Each row is a point. Each copy is the shape, with its points in the same order, turned, moved and blurred by noise. Some copies are also mirrored. Which?
In the rows, zero is written as 128.

Shape (7 x 2):
[[149 137]
 [ 48 139]
 [ 97 136]
 [164 138]
 [167 138]
 [157 124]
 [137 108]]
Copy 1 (7 x 2):
[[151 144]
 [ 49 137]
 [ 98 138]
 [164 146]
 [164 149]
 [158 130]
 [140 112]]
Copy 1 is: only turned
Copy 2 (7 x 2):
[[155 133]
 [ 62 115]
 [ 98 127]
 [167 141]
 [175 138]
 [163 123]
 [149 104]]
Copy 2 is: only turned
Copy 3 (7 x 2):
[[125 145]
 [151  47]
 [141  97]
 [133 163]
 [127 163]
 [115 143]
 [103 133]]
Copy 3 is: mirrored
Copy 4 (7 x 2):
[[103 114]
 [150 204]
 [136 160]
 [105 104]
 [ 97 101]
 [112 103]
 [139 111]]
Copy 4 is: mirrored

Shape (7 x 4):
[[184 168 163 107]
 [131  86 110  99]
 [149 143 108 183]
 [108  96 114 119]
 [159 159 137 138]
 [150 153 159 131]
 [151 104 127 182]]
Copy 1 (7 x 4):
[[203 156 157 110]
 [124  90 128  96]
 [150 154  79 157]
 [103 106 125 117]
 [171 159 128 139]
 [166 156 151 141]
 [146 115  95 172]]
Copy 1 is: only turned
Copy 2 (7 x 4):
[[193 194 139 116]
 [164  94 117 103]
 [128 147  93 169]
 [131  99 126 109]
 [159 172 127 141]
 [152 172 147 129]
 [146 116 129 181]]
Copy 2 is: only turned
Copy 3 (7 x 4):
[[200 115 147 119]
 [115  71  95 116]
 [143 153  92 170]
 [ 96  96 105 121]
 [169 132 124 135]
 [163 125 145 135]
 [132 118 103 189]]
Copy 3 is: only turned

Shape (11 x 8):
[[124 169 130 122  82 170 167  87]
 [159 148 149 119  91 185 142  70]
 [155 183 111 111 135 167 145  76]
 [122 116 124  90 156 126 113 190]
 [121  85 119 183 104 102 116 113]
 [148 132 103 101 118  94 123 174]
 [118 124 125 181 126 102 140 133]
 [111 145 122  89 111 105 121 112]
 [105 131 142  81 138 142  79 175]
 [142 104 172 191 132  83 134 132]
 [110 103 134  75 139 139 131 139]]
Copy 1 (11 x 8):
[[112 107 144 153  85 181 156 123]
 [126  88 175 142  90 190 106 105]
 [137 135 150 126 130 209 143 105]
 [115 147 126 102 173  98 107 191]
 [133  96 114 137 127  71 110  76]
 [152 152 127  94 125  97 133 158]
 [130 136 132 148 140  85 143 102]
 [ 96 144 122  89 102 135 125 121]
 [101 149 120 104 158 125  61 178]
 [125 120 177 142 134  52 123  76]
 [ 98 111 132  89 146 127 115 156]]
Copy 1 is: only turned
Copy 2 (11 x 8):
[[111 157 131 184  73 152 165 116]
 [122 126 154 177  75 180 144 106]
 [165 163 145 181 113 174 155 106]
 [119 124 147  53 162 137 153 163]
 [ 94  93 114 137 120  92  92 103]
 [145 132 136  69 117 110 145 143]
 [105 117 142 142 135  77 115 136]
 [109 163 135 104 117 139 139 103]
 [101 148 152  61 142 170 120 171]
 [ 97  90 179 124 123  61 100 109]
 [ 92 125 137  94 147 170 168 126]]
Copy 2 is: only turned
